Rows are points. Before rounding, the points of a table are all equally far from one centre. They may lie mostly on one side of it. Write the centre, to within rounding.
In the rows, zero is written as 128.

Points (10 x 3):
[[156  96 131]
 [131  80 139]
 [124 132 177]
 [ 68  96 111]
 [ 94  77 126]
 [ 76  93 142]
 [ 60 151 138]
 [ 55 138 127]
 [ 66 126 154]
 [ 68  96 130]]
Centre: [112 132 120]

Points:
[[133 163 123 125 182 155 108 112 198]
 [120 173 103 167 164 189 151 127 150]
 [121 169 161 148  94 108 144 177 140]
 [153 144 140 154 225 130  94 172 148]
 [133 168  97  96  70 107 142 145  94]
 [156 126 116 146 225 167 142 110  93]
 [204 137 124 160 118 159 176  96 124]
 [140 153  61 129 105  98 134 167 194]
 [135 146 128 183 135 127 139 113  62]
 [ 95 132 171 149 170 159 143 119 113]
 [187 133 180 114 145 151 163 146 185]
 [107 131 161  75 148 106 142 164 182]
 [125 188 148 100 146 184 157 173 134]
 [190 111 146 138 183 158 193 162 172]
 [213 148  77 151 203 103 159 122 127]]
Centre: [155 126 109 120 148 128 134 149 128]

Points, 25 rows:
[[128 149 152 112  70 120 116 148 146 184 123 147 155 119  64  68  87 106]
 [131 120 147 101 101  77  92 111  72 164  66 150 102 117  94  75  66 105]
 [122 156 118 112  97 123 137 148 117 170  98 157 146 116  60  60  24 122]
 [127 150 105 115  98 131 125 153 109 146 140 184 119  70  97  78  60 139]
 [ 99 140 105  87  73  76 116 133  79 140 108 165 151 112  76 102  29  73]
 [126 122  99  96 119 120 128 146  52 173  99 145 133  77  67 104  89 132]
 [116 148  85 101 145  98  99 151 100 176 119 171 121 105  57  81  64 111]
 [128  96 105 141  77 126 137 103  89 166  98 150 198 100 113  66  86 109]
 [150 113 114 126 126 114 161 143 138 170  83 187 120  85  83 102  56  94]
 [133 143 133  97 101 107 138 182  66 177 104 157 165  96  94  88  72 105]
 [150 104 141 120  90  93 152 151  53 148  98 180  93 136 101  75  79  92]
 [163 123 161 101  86  86  83 100  64 164 100 168 118 129  90 113  81 112]
 [120 138 110  98 111 129  91 133  80 167 128 204 119 125 106  53 106 118]
 [105 131 150  99 118  95 118 130  88 181 106 199 142 117  96  54 104 106]
 [109 156  65 109 101  93 105 129 107 149  89 164 157  81  82  62  89 116]
 [132 155  90  98 126 127  91 139  77 185 118 195 151 108  88  83  72 127]
 [ 93 141  95 134 109 113 103 136 104 165 107 150 161  92  36  65  71  96]
 [169 179 135 120 124 117 124 140  79 156 125 163 140 115  71  82  64 120]
 [127 154 107 102 130 129 108 171  69 176 110 159 147 108  76  68  87  94]
 [123 121 130 129 125 106  98 123 124 158 101 155 158  47  90  96  75 115]
 [141 129 129 112  85  77  71 151  96 162 137 173 148 110 102  57  57 115]
 [124 153  85 107 116 120  88 117  60 141 120 171 171  96 115  77  92 115]
 [132 126 137  80  84 139  94 124 118 187  94 180 144 103  69  95  99  80]
 [117 144 122 124 100  93 109 158  92 181 123 161 140  69  87  78  47 119]
 [157  92 121 131  93  97 123 172  67 164  93 160 156  95  75  67  65 137]]
Centre: [121 117 112 128  98 112 118 134 108 140 105 158 138 138  94 110  82 116]

Points, 29 rows:
[[172 166  77 142 105 131 158 120 189  89 177 128  74 138 102 161 147 108
   79 190 185 175 187 118]
 [136 146  88 139 114 115 104  91 198  79 187  80  95  90  85 165 135 107
   76 167 148 123 181 113]
 [122 140 139 129 128 111 121  82 190  95 192 149  90 135 121 156 159 111
  116 200 153 105 101 155]
 [122 132  82 110 160  89 117  84 190  79 167  93 120 118 142 151 176  88
   91 200 148 132 170 131]
 [161 154 120  97 149 125 122 123 198 121 189 163 110 140 104 184 133  73
  111 180 148 132 169 133]
 [137 117 139  89 115 129 132  87 200 148 210 130  81 168 124 113 150  99
  101 156 166 112 143 108]
 [100 124  90 103 143 128 120  85 183  74 201  88  57 169  99 131 147 145
  108 154 128 120 158 129]
 [144 119 120 128 181 133 116  80 203  98 189 129  66 148 102 164 152  96
   82 169 189 130 139  99]
 [129 155  99 113 128  88 142  67 198  76 215 113  82 142  76 150 111  78
  103 149 175 140 197 136]
 [128 131  66 142 113 120 103 104 162  82 188 131  66 124 110 148 149  73
  113 208 152 140 159 127]
 [142 148 100 150 147 109 158 106 148  97 183 107  86 137 122 148 117  43
   73 179 179  84 149 162]
 [157 153  89 105 133 117 127 115 158 108 188 103 122  91 130 145 109  64
   92 189 122 169 160 119]
 [136 162 120 110 146 159 108  81 193 106 191  86  95 153 127 137 180 127
   86 174 186 146 150 152]
 [120 126  95 127 117  82 111  87 188  93 163 112  92 162  68 173 134  79
  117 168 169 133 159 134]
 [144 109  92 113 114 116 120  85 199  83 197 128  91 171 140 116  98 112
   94 198 147 130 135 151]
 [139 138 128  74 141 107  95  57 182 117 215 128  91 126 113 145 138 108
  100 177 146 132 142 144]
 [ 93 148  58 124 121 103 157 110 190  76 220 154  90 109 126 170 104  84
   90 171 149 169 133 139]
 [139 109  81 145 139 102 102 110 177  51 214 116  93 147 109 146 142  99
   98 140 118  94 163 103]
 [156 143 112 105 128 119 108  76 204 109 179 133  73 188  96 170 115 125
  108 160 157 126 139 123]
 [ 84 128 110 141 134  93 133  90 147 120 170  68  92 106 104 177 121 135
  124 202 153 118 154 125]
 [155 115  78 167 132  90 129 116 192  77 168  85  99 171 104 133 144 110
   64 184 160 125 150 148]
 [145 135  98 117 137 119 127  98 146 108 193 106  96 143 119 187 151 101
  113 217 151 157 134 123]
 [ 99 139  92 132 118 117 110  30 183 113 213  96  81 125 121 151 159 108
   79 184 166 138 182 133]
 [133 106 106 104 150 114 138  86 223  92 191 142  79 143 113 168 155 118
   94 209 154 122 153 137]
 [ 97 143  95 114 166 101 124 104 199 113 185 119  75 131  97 167 153  88
   73 181 146  89 152 139]
 [129 127  71 160 141  98 124  90 210 102 169  96  91 165 115 161 140  71
  105 182 184 132 159  98]
 [130 132  94 122 134  91 128 100 169  61 203 122  98 149 122 115 149  41
  129 159 138 119 162 117]
 [113 154 113 143 140  97 115  83 141 109 177 100  79 124  68 164 123  63
  103 175 174 127 180 126]
 [124 172 110 137 153 102 133 104 177  94 221 137 108 134  76 144 167  82
   75 180 172 136 193 114]]
Centre: [133 130  92 149 143 124 161  90 162 119 169 140 110 116 129 132 134 129
 111 124 158 135 164 141]

Points, 31 rows:
[[ 68 161 109 144  92 184 120 161 131 113 106 157 100 134 122 102 183 156
  159 127 111 127  82 128]
 [ 76 129 127 189 107 147 155 133 100 127 134 137 113 168  92 105 137  72
  152 138 156  52 117 117]
 [141 147  56 164  80 176 150 174 156 121 178 122 108 185 117 140 180 107
  166 141 120  28 100 145]
 [ 93 172  83 158  79 159 181 132 144 122 147 129 102 129  88 153 193  80
  116 140 152  75  46 113]
 [ 92 139  80 179 116 151 176 194 128  74 132 173 131 175 134 142 162 103
  166 177 153  75  84 150]
 [ 78 173 107 139  77 153 166 148 179 117  97 132  72 138 106 138 183  89
  124 145  97  91  91 172]
 [ 76 158  49 183 104 169 155 148 148 112 139 151  89 147  95 133 141 124
  110 138 186  64  84 126]
 [ 86 162  95 205 123 160 128 133 152 105 138 139  88 183 132 110 174 130
  167 169 143  84  98 132]
 [109  86  63 144  82 181 133 154 142 119 143 155  86 177  87 144 145  77
  160 117 128  54  95 137]
 [102 142 137 174 110 146 144 142 141  95 162 165  78 161 143  95 181  68
  164 138 148 132  91 172]
 [122 101 109 203  94 190 133 155 129 124 147  89  94 147  97 102 168  99
  179 151 125  85  74 151]
 [123 119  61 171  96 171 152 111 178 121 145 152  59 156 104 107 159 100
  162 170 111 119  81 147]
 [ 82 102  76 195  85 143 152 153 168 127 164 148  96 166  97 114 126  96
  136 134 167  59  88 121]
 [100 133  94 188 129 172 149 139 153 110 108 130  89 173 106 118 151  82
  163 148 167  60  93 179]
 [ 84 138  49 147  97 158 180 176 140  74 163 121 113 136  78 130 156 119
  162 170 165  46  95 131]
 [124 134  65 161  95 151 144 184 151 170 144 138  84 134  84 127 151  69
  151 176 164  64 125 116]
 [125 139  76 182  70 162 116 162 118 169 164 149  69 166 107 171 159 103
  161 155 104 109 122 173]
 [125 149  73 174 110 135 129 180 130  92 112  89  82 181 103 133 182  85
  140 140 146  58  96 200]
 [107 129  56 173  87 158 181  95 136  92 121 120 100 185 106 148 171  55
  144 150 132  56 113 165]
 [ 86 151  55 198  73 125 142 141 174  66 150 118  90 129 148 123 155  92
  128 163 143 127  67 124]
 [104 168 106 164 123 125 151 168 164 116 139 173  65 143 105 121 168  77
  159 131 141  82  87 186]
 [119 144 111 152  66 148 128 154 134  61 123  61 111 138  88 135 170  42
  130 137 171 105  80 149]
 [126 167 109 151  47 137 171 153 134  50 137 113 112 138  93  81 170 126
  158 157 138  65  61 136]
 [ 85 116 110 177  78 137 140 153 176 110 155 147  79 135 120 169 125  80
  142 142 124  94  54 143]
 [ 86 115  54 186  99 175 145 156 152 107 137 136  84 158  84 107 194 103
  164 169 174  80 118 123]
 [ 87 118  91 135 147 155 128 140 114 125 166 174  84 126  90 117 146  89
  107 160 141  50 125 169]
 [112 128  62 194  59 130 193 153 141 135  96 123  91 182 105 178 173 105
  145 168 156  98 101 137]
 [102 134 103 203  77 161 187 103 137 119 110 122 112 174 153 140 176 130
  133 141 179  72  76 141]
 [ 92 181  93 150 110 133 215 132 162 120 132 145  83 145 105  98 161 109
  147 183 144  88 102 131]
 [103 144  41 188 117 126 186 181 108 120 157 159  85 149 112 154 162  84
  134 171 114  98  85 122]
 [109 104 103 163 119 179 126 154 137  97 114 172  78 138  92  97 148  87
  145 108 164  76  77 162]]
Centre: [134 132  90 148  91 136 144 143 133 108 141 129 136 134 116 132 161 115
 126 135 135 108 122 146]

Points (30 x 24):
[[ 86 144 133 133 114 105 146 155 129  76 168 131 183 224 121  67 160  60
  121 119  93 141 116 124]
 [ 82 148 109  94 112  82 121 128 107  87 165 130 179 217 114  82 176 100
   84 133 107 131 100 116]
 [ 84 140 115  86 106 131 153 114 163  69 135 159 187 193 103  72 138  75
  143 109 124 118 118 145]
 [137 165 108  81 111 127 163 114 121  93 160 131 188 180  96  84 187  74
  154 117 126 146 123 127]
 [105 130 111 100 137 102 132 151 137  87 176 131 170 234 128  89 172  69
  128 145 103 147 115 106]
 [104 131 109 123 113  88 124 124 134  60 160 135 211 209 166 100 170  95
   91 151 109 106 125 132]
 [ 88 139 135 104 133 109 122 153 114  67 203 153 197 203 114  84 164  96
  134 122 126 137 148 127]
 [103 158  88  78 133 130 127 133  91  51 183 125 184 201  97 113 135  55
  125 127 119 168 137  84]
 [ 97 150 100 111 109 117 155 140 118  65 174 108 214 214 149 115 148  60
  116 147  95 143 127 139]
 [ 82 132  80 118  88 120 169 114 130  77 176 131 164 185 126  79 162  72
  102 122 124 141 134 149]
 [ 79 148  91 114 144  98 146 112 129  51 192 152 174 221 121  92 170  67
  130 134 114 129 123  89]
 [ 93 135 130  98 124 111 140 126  76  46 133 128 192 191 116  69 210  65
  121 144 113 131 113 104]
 [ 74 152 118 133 116 103 146 140 115  78 138 130 219 199  99 115 149  58
  100  96  99 139 128 133]
 [109 163  92  75 114 108 130 100 106  53 166 119 188 163 121  98 169  89
  145 164 102 161  95 143]
 [125 146 115 144 140 105 121 147 138  53 167 129 179 209 123  73 175  58
  148 138 130 160 108 143]
 [ 89 128 118  99 120 124 130 134 108  79 176 125 206 186 115  80 169  45
  126 138 137 164 137 118]
 [ 89 155 113  94 106 120 136 148 104  95 146 129 231 190 125 104 163  55
  133 149 122 166 125 113]
 [ 88 128 128  81 111 146 128 112 141  87 149 155 195 187 125  81 162  67
  121 141 114 141 118 136]
 [ 94 179 119  95 139 136 168 137 141  81 179 138 184 173 111  73 184  75
  122 179 121 127 126 103]
 [ 94 145 122 142 131 134 120 134 125  83 167 124 207 210 131  63 182  65
  106 142 150 129 131 107]
 [ 86 170 131 124 110 107 155 113 140  70 199  88 167 206 153  79 165  46
  134 135 142 142 114 140]
 [111 168 103 108 119 126 138 113 142  87 172 134 196 204 134 107 160  52
  144 130 102 147 124 148]
 [108 162 107 128 122  84 134 125 137  80 166 138 219 192 105 117 164  73
  138 120 134 146 172 134]
 [130 170 104 128 138 121 151  92 164  79 187 114 185 160 129  80 153  92
  138 156  99 148 124 137]
 [124 128 106  97 127 138 162 154 134  63 155 127 191 196 146  71 167  60
  119 124 110 144 154 116]
 [106 149 123  92 133 143 139 139 124  77 142 138 183 219  87  98 174  40
  128 144 113 138 129 110]
 [ 93 141 121  99 104 119 120 155 109  95 156 146 172 194  95  66 167  55
  118 108 106 147 126 110]
 [145 179 134 113 115 127 166 132 108  70 148 145 223 187 134 101 179  82
  137 141  94 143 154  89]
 [ 99 158 106 116  95  87 139 110 111  89 171 114 179 193 102  66 170  71
  110 140 109 131 158 144]
 [112 134 109 120 133 103 153 125 118  81 184 125 181 201 108  98 172  58
  112 180 105 101 154 146]]
Centre: [110 157 135 128 132 105 149 127  95  75 129 122 142 163 139 118 114  96
 136 139 149 113 118 103]
